Each row is a point. A path goes straight from each point to the next, and from the last back to the first. The post is the endless flat space through its rows: a point in 2 columns, a line in 3, a plane in 4, and so on, so that a path can go around it. Count how often the path circles the post. Going back the other way cancels.

Post, one row:
array([[ 0.23, -0.01]])
Path:
array([[ 0.46,  0.13],
       [ 0.48, -0.04],
       [ 0.24, -0.19],
       [-0.12,  0.05],
       [ 0.18,  0.41],
       [ 0.68,  0.14],
       [ 0.62, -0.39],
       [ 0.12, -0.12],
       [-0.06,  0.19],
       [ 0.33,  0.12],
       [ 0.79,  0.07],
       [ 0.16, -0.47],
       [ 0.04, -0.15],
       [ 0.10,  0.27],
       [ 0.52,  0.24],
       [ 0.66, -0.16],
       [-0.02, -0.47],
       [-0.03, -0.04],
       [ 0.19,  0.39],
       [ 0.42,  0.06],
       [ 0.48, -0.48],
       [-0.01, -0.21],
       [-0.04, -0.50],
       [ 0.41, -0.47],
       [-0.22, -0.23],
       [ 0.05,  0.16]])
Times around: 5

Post (8 x 9):
array([[-0.44, -0.04,  0.53,  0.05,  0.20, -0.13,  0.18, -0.28, -0.29],
       [-0.27,  0.50,  0.00,  0.66,  0.13, -0.05,  0.34, -0.18,  0.17],
       [ 0.49, -0.05, -0.11, -0.21,  0.17,  0.24, -0.52, -0.24, -0.45],
       [-0.01, -0.14, -0.68, -0.21,  0.33,  0.10, -0.09,  0.24,  0.16],
       [ 0.01,  0.03,  0.29,  0.01, -0.11,  0.26,  0.19, -0.17, -0.21],
       [ 0.36, -0.34, -0.12,  0.33,  0.13, -0.02, -0.13,  0.12, -0.40],
       [ 0.29, -0.05, -0.20, -0.04,  0.02,  0.16, -0.07, -0.53, -0.61],
       [ 0.05,  0.11, -0.25,  0.01, -0.22, -0.86, -0.59,  0.13, -0.16]])
Path, 21 rows:
array([[-0.24,  0.13, -0.13,  0.34,  0.39,  0.17, -0.17, -0.03,  0.76],
       [-0.13, -0.17, -0.05,  0.06, -0.33,  0.16,  0.11,  0.28, -0.14],
       [-0.01, -0.65,  0.29, -0.42, -0.14, -0.19, -0.24,  0.28, -0.67],
       [-0.16,  0.26,  0.04, -0.34, -0.01,  0.67,  0.07, -0.65, -0.58],
       [-0.03, -0.34, -0.04, -0.21,  0.46, -0.12, -0.48, -0.54, -0.59],
       [ 0.62, -0.62, -0.68,  0.36,  0.06, -0.30,  0.02, -0.22, -0.11],
       [-0.05,  0.25, -0.27,  0.05,  0.53, -0.12,  0.04, -0.34,  0.00],
       [-0.02,  0.35, -0.45,  0.13, -0.09, -0.10,  0.16, -0.61, -0.61],
       [-0.14,  0.11,  0.03,  0.08,  0.04, -0.18, -0.23,  0.49, -0.44],
       [ 0.22,  0.33,  0.17,  0.19,  0.14,  0.27,  0.14, -0.12, -0.38],
       [ 0.20,  0.00, -0.22, -0.39,  0.40, -0.44, -0.41, -0.30, -0.08],
       [ 0.48, -0.38, -0.14,  0.47,  0.12, -0.41, -0.52, -0.01, -0.44],
       [-0.31,  0.15, -0.03,  0.28, -0.14, -0.10,  0.08, -0.23, -0.05],
       [ 0.21,  0.31,  0.47,  0.21,  0.35,  0.60, -0.26,  0.16, -0.13],
       [ 0.77,  0.01, -0.48,  0.45,  0.43,  0.07, -0.16,  0.39, -0.27],
       [-0.09,  0.54,  0.02,  0.25,  0.33, -0.39,  0.26, -0.48,  0.28],
       [ 0.32, -0.44,  0.23, -0.09,  0.20, -0.01, -0.55, -0.12,  0.07],
       [-0.67,  0.06, -0.32,  0.13,  0.20, -0.38, -0.26,  0.36,  0.17],
       [ 0.12, -0.10,  0.01,  0.11, -0.63,  0.12,  0.46, -0.09, -0.78],
       [-0.50,  0.80, -0.48, -0.08,  0.43, -0.37,  0.03, -0.51,  0.18],
       [ 0.08, -0.24,  0.32, -0.09, -0.23, -0.48, -0.04, -0.42, -0.65]])
Times around: 2
